Each row of a before or after table is a point. One or more steps were done to the points. Then noise was added and the rows were shuffled. The steps act on columns, c1 being the first. What was done? A step turns or swaps two columns, mirrors them in a line or flattens them onto one, adds a multiple of one to another, or multiplies or shifts one. Angles are multiples of 10 degrees, from the lower column toward the higher: turns from -170 to 170, lines from 10 to 170 but not 90. Use the fewest steps. Two steps may share a column if one is a turn and the other turns, adds or multiplies; they go together, in the order done. Otherwise the lowest column goes first.
In the rows, zero is written as 128.

Before:
[[118 143]
 [194 136]
 [129 112]
 [143 102]
 [127 158]
 [182  75]
 [130 161]
 [136 148]
 [125 144]
 [205  69]
 [127 149]]
After (11 x 2):
[[107 131]
 [199 193]
 [111 121]
 [189 171]
 [132 194]
 [112 127]
 [ 96 136]
 [ 99 132]
 [144 126]
 [155 138]
 [109 140]]
Steps: turn c1 and c2 by 80 degrees

Before:
[[110 148 133 142 152  84]
 [118 124 124 156 119 150]
 [111 144 145 142 148  84]
 [216 145 118 117 103  97]
 [153 114 122 126 139 107]
 [111 138 128  22 117  99]
 [101 135 121 133 153 131]
 [149 154 119 168 103  76]
 [179 151 131 167 140 158]
 [114 147 143 167 146  83]
 [107 144 189 155 150  86]
 [111   7 122 118 129  97]]
After (12 x 6):
[[153 148 117 177 138 170]
 [134 125 132 150 119 143]
 [136 148 133 100 103 144]
 [109 157 127 150 100  99]
 [104 146 117 160 151  87]
 [114 140 124  13 118  98]
 [112  16 175 120 129  97]
 [104 136 106 153 149  89]
 [121 137 132 149 155 119]
 [104 141 108 179 144  89]
 [125 116 138 133 137 123]
 [105 123  65 171 151  88]]
Steps: flatten c1 and c6 onto the line at 60 degrees; mirror c2 and c3 in the line at 170 degrees; add 0.7 times c5 to c4

Before (10 x 11):
[[ 93 141 137 148 116 115 131 130 124 117 187]
 [112  98 154  54 148  63 185 181  37 150 108]
 [109 170 146  99 124 133 103 105 113 125 156]
 [174  67 132 103 162 162 122 138 153  26 167]
 [130 178 158 109 129  98 144 139 150 119 174]
 [146 160 122 115 118 128 150 157  90 116 149]
 [115 167 115 128 171 112 125 140 128 132 127]
 [103 165 140 120 139 132 166 119 128  96 113]
 [100 101 150  47 134 119 175 231  93 145 123]
 [116 106 105  59 115  74 175 156  90 156  85]]
After (10 x 11):
[[130 179 117 110 139  95 143 139 147 118 174]
 [174  67  90 106 170 158 122 138 154  30 158]
 [119 106  62  53 107  72 178 157  92 152  90]
 [112  98 113  51 143  64 187 183  37 150 106]
 [146 161  79 111 119 128 147 155  90 112 151]
 [103 164 103 124 131 130 167 121 126  97 115]
 [ 97 141  93 150 127 115 129 130 127 116 187]
 [110 169 106 100 126 132  99 110 115 125 159]
 [116 167  74 130 171 111 124 142 124 132 120]
 [ 96 106 111  47 134 121 174 233  90 146 121]]
Steps: shift c3 by -40; turn c5 and c11 by -10 degrees

Before:
[[167 146 114 147  96  83  92 170 147 106 123 118 168 191]
 [139 111 109 117 128 155 125 105 158 108 201 140 100  93]
 [160 108 114 110 153 134 105  97 144 142 144 180 103 103]
 [161  85  91 125 150 131 150 104 192 102 131 142 112 125]
 [124  95  66  96 199 117 139 108 152 149 181 104 132 111]
 [144 160 129 126  66 104  93 126 188 139 104 114 151 148]
 [159 170 122  96 143 172 159  87 125  67  99 162 113 111]
 [200 146 104 166  74  94  66 140 154 125 109  76 195 143]
 [155 106  88 171  82 148 126 183 127 156  92  79 185 173]
 [191 118 172  77 138 199 148 139 144 113 121 120 114 109]]
After (10 x 14):
[[124  97 129  65 191 116 136 108 152 149 182 103 131 111]
 [156  85 128 124 136 130 152 102 191 105 131 140 112 125]
 [187 118 132  28 142 197 148 140 143 115 124 117 113 107]
 [141 111 128 108 113 157 125 105 157 112 204 143  98  94]
 [147 158 128 120  64 105  94 123 190 138 100 113 150 149]
 [161 170 124  64 122 171 159  86 123  65 103 157 113 110]
 [154 106 131 215 108 149 128 184 131 153  92  76 183 173]
 [168 151 127 165 116  82  90 167 148 102 125 117 166 188]
 [201 146 129 208  81  95  67 138 152 126 107  73 197 148]
 [162 109 128  91 133 135 107  99 145 141 142 181 103 100]]
Steps: multiply c3 by 0; multiply c4 by 2; add 0.5 times c8 to c5

Before:
[[ 98 119 112 144 148 123 132 129 137  89 187 120 131  82 201 116  77 105
  147 179 147 165 109  96]
 [130 185  96 133 157 161 180 162 158 132 164  73 127 148 155 153 164 156
  114 124 158 218  81 132]
 [155 156 163  98 125 118 164 136 114 162 141  96 158  77 131 104  83 149
  176  91 149 165  74 151]
 [ 56 185 153  94 181  72 126 204 154 149 164 155 136 122 162 202 143  93
   85 150 122 104 131 165]
 [ 75  98  74 140 113 108 138 104 107 139 112  72 159 155 107 173 110 109
  151 142 107 116 108 108]
 [141  90 122 143  73 143 172 117 145 118 131 125 146  91 153 176 106 189
  180 160  81 159 119 117]
 [155 181  99  59 148 116 175 112  93 177 131 157 157 146  99 143  80 140
  136  82  71 141  74  68]
 [117 124 134 124 135 121 112 150  45 135 177  91 138 154  88  95 112  88
   80 159  99 124 144 124]
 [155 170 141 120 128 164  83 198  73 120 151  93 148  73  88  90  75  92
  143 124 156 122 147  69]
 [144 100 133 135  80 153  82  95 156 123 161 117  77 142  95  99  90 123
  181 129 121 194 173 157]]
After (10 x 24):
[[ 55 185 151  93 128  73 126 206 115 147 162 155 134 120 161 202 114  91
   74 149 122 104 151 110]
 [155 170 142 121 127 162  84 198 131 121 150  93 147  75  87  90  45  94
  163 124 154 122  69 177]
 [141  89 123 145 130 142 174 118 130 117 130 125 145  90 152 176  74 189
  183 159  81 160 148 120]
 [155 155 165  99 128 117 164 138 183 162 142  95 159  77 131 103  54 152
  165  91 147 165 135  91]
 [117 123 134 125 129 120 111 152 140 136 175  92 138 152  88  98  81  87
   83 158  99 125  45 147]
 [156 182  98  59 129 115 174 112 191 177 130 158 159 145  99 145  50 141
  157  82  71 142 115 181]
 [130 186  97 134 127 162 179 162 162 130 166  72 127 149 156 151 134 156
  113 124 158 219 174 131]
 [ 97 118 112 144 126 124 131 130 144  90 187 120 130  82 200 115  47 105
  158 180 145 164 143 151]
 [145 100 132 136 129 153  82  95  76 123 162 117  78 143  92  99  60 122
  170 131 122 194 140  85]
 [ 75  97  73 140 129 106 138 103 154 139 111  73 159 154 107 173  78 111
  156 141 107 116 116 140]]
Steps: multiply c5 by 0; turn c9 and c23 by 110 degrees; shift c17 by -30; mirror c19 and c24 in the line at 170 degrees
